Each row of a before or after table is a point. The points were changed in one or more steps. Then noise was added and the rows were shuffled. The steps act on columns, c1 being the first. Write out the steps. A step turns or swaps two columns, mirrors them in a line or flattens them onto one, adds a multiple of one to another, or multiplies or shifts one. Angles are multiples of 10 degrees, from the lower column toward the higher: turns from -170 to 170, lines from 10 to 170 but not 90. Use the fewest steps. Two steps may share a column if one is a turn and the other turns, adds or multiplies; they go together, in the order done. Otherwise the lowest column goes first.

Before (13 x 2):
[[ 2.2 -2.0]
 [ 0.1 -4.3]
 [-3.4 -0.4]
 [-2.7  1.6]
 [ 1.4  1.7]
 [ 3.7 -1.7]
 [ 2.1  4.7]
 [-2.3 -0.3]
 [-3.0  1.1]
 [-3.6 -0.6]
 [ 3.6  4.9]
 [-2.2 -3.5]
 [-3.9 -1.1]]
After, 13 rows:
[[-1.0  3.0]
 [-2.1  1.0]
 [ 0.4 -3.1]
 [ 1.8 -3.5]
 [-3.1  2.0]
 [ 2.3  0.3]
 [-1.6  2.9]
 [-4.0 -1.3]
 [-2.5 -3.3]
 [-2.8  1.8]
 [ 4.8  2.3]
 [-3.9  1.8]
 [ 6.1  1.2]]
Steps: turn c1 and c2 by -40 degrees

Before:
[[-1.1  0.9  2.8  0.5 -2.8  0.7]
 [-0.8  2.8  2.6 -4.2 -1.3 -2.7]
 [-0.6  3.4  1.2 -0.2  1.8  2.6]
 [-0.9  6.3 -2.4  2.7  0.8 -1.7]
 [ 0.5  2.9  3.6 -1.3  1.9 -2.3]
 [ 1.9 -0.5  3.3  1.3 -2.6 -1.9]
 [ 4.9  3.3 -0.4  3.2 -4.1  3.4]
 [ 4.4  2.3 -3.7 -4.3  2.0  3.0]
 [ 1.6  6.0 -1.8 -4.3  1.2 -1.8]
 [-0.6 -1.0  0.8 -3.0 -1.0  2.0]
 [ 1.3 -0.8  0.4  2.8 -3.7 -1.0]
 [ 6.1  1.2 -1.5 -1.1 -4.7  1.5]
 [ 3.2  3.2 -3.5 -0.8 -3.1 -0.5]
 [ 1.3  0.7  0.0 -1.9  1.9  2.1]]
After, 14 rows:
[[ 0.6  2.9  3.6 -1.3 -1.5 -2.3]
 [ 3.1  3.1 -3.5 -0.9 -3.8 -0.5]
 [ 1.3 -0.8  0.5  2.8 -5.3 -1.0]
 [-0.6  3.4  1.2 -0.2  5.7  2.6]
 [ 4.4  2.4 -3.7 -4.3  6.5  2.9]
 [ 1.7  6.1 -1.9 -4.4 -1.6 -1.7]
 [ 1.9 -0.6  3.4  1.3 -5.4 -1.8]
 [ 6.3  1.2 -1.4 -1.1 -2.5  1.6]
 [-1.1  6.5 -2.3  2.7 -1.7 -1.6]
 [ 5.0  3.3 -0.4  3.1  1.1  3.4]
 [-0.8  2.8  2.7 -4.3 -5.4 -2.7]
 [-0.6 -1.1  0.9 -3.0  1.9  2.1]
 [-1.1  0.9  2.8  0.5 -1.8  0.7]
 [ 1.4  0.8  0.0 -2.0  5.2  2.0]]
Steps: add 1.5 times c6 to c5

Before, 12 rows:
[[-2.0  0.9 -3.9 -0.9 -2.1  4.1  0.1  2.1  0.0 -5.2  3.7]
 [ 0.0  0.0 -3.5  2.7  2.1 -5.7  1.8  1.5 -2.7 -2.1 -4.5]
 [-0.9  0.8  2.6 -1.5 -5.8 -0.8  2.7  1.3 -0.1 -3.8  4.5]
 [-0.3 -0.9  4.8 -2.6 -2.7  5.2  2.7  0.4  0.9 -2.0  0.0]
 [ 2.2  0.9 -7.4  1.1 -0.4 -0.3  1.3  2.0 -4.2  0.5  4.0]
 [-6.4  1.7  2.5  4.5 -0.8 -0.2  1.2  2.2  3.4  1.8  3.2]
 [ 0.3 -3.4 -0.6 -1.9  4.9 -3.9 -0.9 -1.2 -3.1 -3.4  0.8]
 [-4.2 -3.7 -0.2 -1.5  0.7  1.6  3.8 -3.0 -4.1 -2.9 -1.5]
 [ 0.6 -0.9 -3.6 -2.1 -4.0 -2.0 -2.4 -1.7 -4.0  2.4 -0.1]
 [ 2.0  1.6 -4.5  5.6  1.9 -0.7 -3.3  0.5 -6.4 -1.3  1.0]
 [ 0.7  3.5 -0.9 -3.4 -2.4 -0.9  2.7 -3.0 -1.7 -1.3 -0.7]
 [-1.5 -0.1 -2.4  5.1 -2.0  0.0  2.6 -1.2  2.5 -1.1  1.1]]
After (12 x 11):
[[-0.8  2.6 -0.3 -2.0  5.4  0.7 -3.6  1.2 -0.2 -3.8  4.5]
 [ 0.5 -3.6  0.3 -1.0 -0.1 -1.7 -4.9 -1.6 -4.0  2.4  0.7]
 [ 0.6 -0.3 -3.4 -1.8  3.3 -1.0 -0.8 -3.0 -1.9 -1.6 -0.4]
 [-2.3 -3.7 -1.6 -2.1  1.1  5.1 -1.9  2.2  0.1 -5.3  2.1]
 [-4.2 -1.0  3.4 -0.3  3.0  0.9  2.5 -3.0 -4.0 -2.6 -1.7]
 [ 0.1 -3.6 -0.4  1.8  0.6 -6.5  2.7  1.7 -2.6 -2.1 -2.4]
 [ 0.6 -1.4  3.0 -1.1 -3.3 -3.4  3.6 -1.2 -3.1 -3.7  2.4]
 [-0.2  4.7  1.7 -2.7  3.7  4.8 -0.9  0.6  0.7 -2.0 -1.8]
 [ 2.0 -7.1 -1.9  0.1  1.3  1.1  0.1  1.9 -4.2  0.4  3.8]
 [-1.5 -2.4 -0.4  5.9  3.3  0.2 -0.5 -1.1  2.7 -1.1  1.0]
 [-6.6  2.6 -0.9  3.3  1.2  0.9 -0.2  2.5  3.5  1.8  3.2]
 [ 1.7 -4.0 -2.2  5.2 -3.6 -0.4  0.0  0.5 -6.6 -1.3  0.9]]
Steps: turn c2 and c3 by -80 degrees; add -0.5 times c8 to c4; mirror c5 and c7 in the line at 60 degrees; turn c6 and c11 by -20 degrees

Before, 14 rows:
[[ 1.1 -3.7 -1.8 -2.2 -2.7 -4.8 -2.3 -3.4 -1.9 -3.9  1.0 -4.1 -3.1  1.1]
 [ 2.2  0.8 -4.1  0.6 -2.1 -3.4 -3.1 -4.9 -2.1 -0.4  0.7 -3.2 -3.4 -0.9]
 [ 4.5  1.1 -3.5 -5.4  0.4 -1.3 -0.5 -3.8 -3.3 -1.0  5.2 -3.1 -0.5 -0.2]
 [ 2.4  0.2  6.5  1.7 -3.4  3.0  1.6  0.4 -0.3 -2.9 -3.5 -4.0 -0.8 -1.8]
 [ 2.2 -2.3  0.4  1.0  3.2 -0.4 -3.0 -2.4 -2.6  2.1 -0.8  4.0  0.2  1.8]
 [ 0.1  1.1 -3.7 -1.8  1.0 -3.9  1.8 -2.7  2.1 -1.2 -1.0 -1.6 -2.4  0.8]
 [-3.8  2.5 -3.6 -2.1 -3.4 -3.0 -0.7  2.7 -1.5  0.5  3.3 -3.9  0.8 -1.1]
 [ 4.0 -1.0 -0.2  3.3 -1.1 -1.6  0.3 -2.4 -2.1 -1.5 -0.3 -3.0  3.6  2.9]
 [ 4.3  2.3 -3.4  3.1  4.6 -2.4 -1.8 -0.2 -2.5 -5.2 -1.9  2.0 -3.5 -1.3]
 [ 5.3  1.1  4.4  2.3 -2.4 -3.5  0.3 -1.7 -1.8  0.9  5.4  3.0 -2.7 -0.9]
 [-3.3 -3.4  1.2  3.3 -3.1  4.9 -0.8 -1.3  0.9 -0.8 -0.6  9.0 -2.8  1.9]
 [ 5.6 -5.1 -2.1  1.9 -1.5  0.9 -1.6  0.9 -2.5  0.6 -0.8 -0.4 -0.5 -1.5]
 [ 2.5  2.3 -3.2 -2.2 -3.1 -0.6 -2.8  2.6 -1.6 -0.3 -2.6  6.8 -2.5 -1.2]
 [ 0.9  1.7 -2.4 -0.1  0.4 -0.8 -2.6  0.7  4.1  0.9 -2.3 -2.2 -3.7  8.0]]
After (14 x 14):
[[ 2.4 -6.7  3.1  0.7  1.7 -3.4  4.1 -4.8 -3.9 -0.5  0.4 -3.3 -3.3 -1.0]
 [ 2.1  1.4 -1.3  1.1 -1.7 -0.3  2.8 -2.4 -2.5  1.6 -1.6  4.2  0.3  1.9]
 [ 1.1 -0.4  1.3 -0.3 -1.0 -0.8  3.3  0.8  2.3  1.5 -1.8 -2.2 -3.8  8.2]
 [ 1.2 -1.8  0.9 -2.2  4.2 -5.1  2.7 -3.4 -3.5 -2.7  2.6 -4.1 -3.1  0.8]
 [-3.3 -1.2  3.1 -2.0  1.6 -3.1  1.7  2.7 -1.0 -1.2  0.9 -3.8  0.7 -1.1]
 [ 4.4 -4.4  3.3 -5.4 -1.0 -1.2  1.8 -3.5 -3.3 -3.1  2.7 -3.0 -0.6 -0.1]
 [ 4.1 -2.0  0.1  3.5  1.7 -1.6 -0.3 -2.4 -0.2 -0.6  0.6 -2.9  3.6  2.8]
 [ 2.6 -1.0  2.0 -2.4  1.6 -0.6  3.8  2.5 -2.6  1.3 -1.1  6.9 -2.4 -1.1]
 [-3.5  0.1 -1.2  3.2  4.2  5.0  0.6 -1.5 -0.5 -0.1  0.1  9.3 -2.9  1.9]
 [ 5.6  4.7  1.2  1.8  3.9  0.9  2.4  0.6 -3.0  0.8 -0.6 -0.5 -0.4 -1.6]
 [-0.3 -3.2  3.9 -1.5 -1.6 -3.8 -0.4 -2.8  0.8 -0.3 -0.1 -1.5 -2.5  0.9]
 [ 2.3 -1.4 -5.7  1.5  2.7  3.0 -3.9  0.5 -0.5 -0.2  0.0 -4.1 -0.8 -1.6]
 [ 4.3  0.1  2.7  3.2 -5.2 -2.8  2.8 -0.1 -4.5 -2.4  1.6  1.7 -3.6 -1.4]
 [ 5.4 -3.8 -3.9  2.2  1.4 -3.5 -1.7 -1.6 -3.0 -2.1  1.9  3.1 -2.7 -0.7]]
Steps: turn c2 and c5 by -150 degrees; add 1 times c8 to c2; turn c3 and c7 by -160 degrees; add 0.5 times c13 to c9; flatten c10 and c11 onto the line at 140 degrees
